Each row is a point. Before rounding, the points of a table are all equally far from one centre. They may lie mostly on one side of it. Write the centre, to within rounding.

Points, 7 rows:
[[-0.90  1.38  1.72]
 [-1.96  1.48 -2.73]
 [-2.84 -0.67  0.59]
 [-1.61  0.50  1.80]
 [-1.47 -2.04 -1.14]
 [-1.91 -0.93  1.27]
 [-2.36  0.63  1.42]]
Centre: [-0.88  0.41 -0.66]

Points, 11 rows:
[[ 2.51 -0.61 -2.75 -0.53  1.20 -0.96]
 [ 1.66 -1.04 -2.26 -1.77  1.94 -0.75]
 [ 0.94 -1.26 -2.57 -1.89  2.01 -1.21]
 [ 2.64  0.04 -1.21 -0.45  0.11 -1.08]
 [-1.45 -0.52 -1.38  2.39  1.75 -2.15]
 [ 1.34  0.80 -0.87  1.47  0.58 -2.42]
 [ 1.27  1.56 -2.30  1.31  1.97 -0.82]
 [ 0.62 -2.28 -1.84 -0.60 -0.57 -2.23]
 [ 2.30 -0.47 -2.51 -1.24  1.28 -0.30]
 [ 2.56 -0.71 -2.93 -0.09  0.54 -0.22]
 [ 2.75 -1.02 -1.70  0.82  1.44 -1.40]]
Centre: [-0.07 -0.65 -1.43  0.37  0.90 -0.45]

Points (17 x 11):
[[-0.49  2.00  1.85  0.10  0.47  1.10 -2.74  1.13  0.22 -1.35  1.41]
 [-2.39  1.30  2.81 -1.91 -1.20  0.79 -1.04  1.18  1.27 -1.99  1.73]
 [-0.29  0.38  2.40  0.40 -0.09 -0.52 -2.41  1.96  0.21 -1.29  3.32]
 [-1.03  1.99  1.76 -0.14 -1.00  1.41 -2.13  0.68 -1.26  0.58  1.77]
 [ 0.13  2.30  1.50 -1.67 -1.26  1.33 -2.86  2.17  1.43 -1.10  0.99]
 [-1.22 -0.15  0.94 -1.42 -1.98  1.97 -2.55  2.51  0.18  0.03 -0.66]
 [-1.14  1.08  0.27 -1.63 -1.74  1.39 -2.05  2.63  0.29 -1.51  1.63]
 [-0.43  0.58  1.43 -1.21 -0.38  2.23 -1.75  2.55  1.59 -1.94  1.35]
 [-0.07  0.90  2.84 -0.24 -0.55  3.71 -1.38  2.11 -0.72 -1.32  0.87]
 [-1.83  1.69  3.79 -0.63 -2.68  1.09 -2.79  0.87  0.01  0.23 -1.06]
 [-1.49  1.63  2.30 -1.10 -0.76  1.19 -0.37  1.65  0.44 -0.17  2.77]
 [ 1.06  3.22  2.47  0.52 -2.18  2.06 -1.45  1.89  0.88  0.39  0.13]
 [-1.08  0.11  1.50 -0.64 -2.14  1.09 -3.85  2.03  1.74 -0.77  0.94]
 [ 1.61  1.30  1.03 -1.68  0.02  2.39 -1.45  1.49 -0.57 -0.71  0.36]
 [-0.87  1.36  0.50 -0.86 -1.32  1.55 -2.90  1.59  1.19 -0.30 -0.23]
 [-0.05  0.06  1.47  0.68 -0.17  1.72 -2.74  2.20 -0.49  0.63 -0.27]
 [-0.70  0.44  0.68 -1.20 -1.64  1.78 -2.20  1.91  2.14  0.02  0.79]]
Centre: [ 0.56  0.12  2.60 -0.19 -2.36  0.17 -0.83  1.03 -0.06 -1.32  0.35]

Points, 23 rows:
[[-0.82  1.78 -0.14  0.04 -0.41  0.62 -2.09  0.10  0.88 -2.38 -0.08  0.69
  -0.19 -1.02 -0.56 -1.22 -2.34 -1.14]
 [-0.89  4.11 -0.16  0.90 -1.15  1.07 -4.01  0.30 -0.17 -1.01  0.74  2.65
   1.01  0.69 -0.10 -0.82 -1.11 -2.58]
 [-2.37 -0.12  1.12  0.95 -0.75  0.07 -3.53 -0.22 -0.83 -2.16  0.57  0.68
  -0.67  1.77  1.13  2.78 -1.62 -0.30]
 [-0.03  1.97  0.84  1.31 -0.64  1.73 -1.22 -1.27  0.78 -1.66  0.01  2.87
  -1.50  0.00 -0.76  0.21  0.42 -0.39]
 [-0.70  3.43 -0.54  2.72  1.59 -0.30 -1.12 -0.75 -1.43 -0.82  1.65  3.55
  -0.46 -1.20  0.83  0.26 -0.72 -0.30]
 [ 1.32  3.12  0.42 -0.42 -0.01  2.81 -2.34 -1.10  0.26 -1.98 -0.43  1.31
   0.65  0.33 -0.02 -1.27 -1.27 -1.30]
 [ 1.94  2.33  1.73  1.35  0.21 -0.16 -1.38  1.05 -0.32 -1.92 -0.03  1.97
   1.51  1.22 -1.09 -1.57 -1.02 -1.72]
 [-0.80  2.96  2.00  0.85 -0.32  2.24 -2.10 -0.12 -0.78 -0.18 -0.34  2.26
   1.93  1.93  0.98 -1.58 -0.56 -1.05]
 [-0.03  4.02  2.39  1.14 -1.33 -0.56 -3.36  1.53 -0.59 -1.43  1.84  2.46
  -0.50  1.57  0.81 -0.53 -0.83 -1.11]
 [ 1.26  3.70 -0.08  2.35  0.65 -0.16 -3.87  0.29  1.00 -0.72  0.46  1.75
  -1.11  0.31 -1.27 -0.74 -2.23  0.97]
 [ 0.11  3.29 -0.51  2.52  1.00  0.01 -3.51  0.81 -0.06 -0.83  0.58  1.10
   0.39  0.48 -0.72 -2.52 -1.57 -0.01]
 [ 0.09  2.12  0.66  2.01  1.02  1.16 -2.74 -0.86 -1.79 -1.72 -0.68  0.10
   0.81  1.98 -1.36  0.24 -0.56 -1.54]
 [ 0.61  2.44  1.10  3.56 -1.33  1.47 -3.53  1.32 -0.50 -1.12 -0.67  2.35
  -0.28  0.05 -0.50  0.65 -1.55  0.94]
 [ 0.46  4.33  1.30 -0.62 -0.81  1.65 -3.06  2.28 -1.65 -0.37  2.24  1.82
   0.73  2.61 -0.05 -0.37 -0.64 -0.89]
 [-0.37  3.60  1.99  0.00 -0.53  1.84 -4.37  0.85 -0.94  0.37  0.78  0.58
  -0.41  3.10 -0.18  0.97 -1.28 -0.72]
 [ 1.11  4.03  0.07  2.81  3.11 -1.15 -2.53  0.18 -0.45  0.64  0.03  3.36
   0.56  0.55  0.93  0.80  0.26  0.44]
 [-1.28  2.87 -0.62  1.72  0.70  1.74 -3.49  1.31  0.05 -1.55  0.63  0.17
  -0.40  1.48 -1.80 -0.14 -1.41  0.69]
 [-1.75  3.59  0.86  0.95  0.60  1.89 -1.87  0.61 -1.02 -1.39  1.76  1.84
   0.82  2.73  0.68 -0.69 -1.81 -1.12]
 [ 0.72  3.40  0.67  0.09 -0.06 -0.04 -0.55 -0.35 -2.06 -2.79  0.48  0.31
   0.90 -0.51 -0.38  0.89 -1.39 -2.45]
 [-0.58  1.03  1.35  2.26  0.11  0.64 -2.54  0.94 -2.75  0.64 -0.53  0.46
   0.18  0.70  0.95 -0.64 -0.09 -1.25]
 [ 0.08  2.63  2.54 -0.67 -1.13  0.25 -4.18  1.18 -0.38 -2.49  1.92  2.58
   1.62  1.58  0.58  1.19 -3.95  0.05]
 [-1.02  1.08  0.55  0.72 -0.06  2.11 -2.20  0.81 -1.55 -0.87 -0.59  0.07
   1.12  2.03 -1.34  0.12 -1.22 -1.65]
 [-0.44  1.29  2.37  1.26  0.24  0.58 -0.96 -0.42 -0.05  1.30 -0.53  3.08
   0.11  1.90  0.13 -0.08 -1.93 -0.93]]
Centre: [ 0.88  1.63  0.27  0.72 -0.06  0.23 -2.55 -0.06  0.45  0.03  2.35  0.90
  2.10  0.16  0.77  1.73 -0.49  0.41]
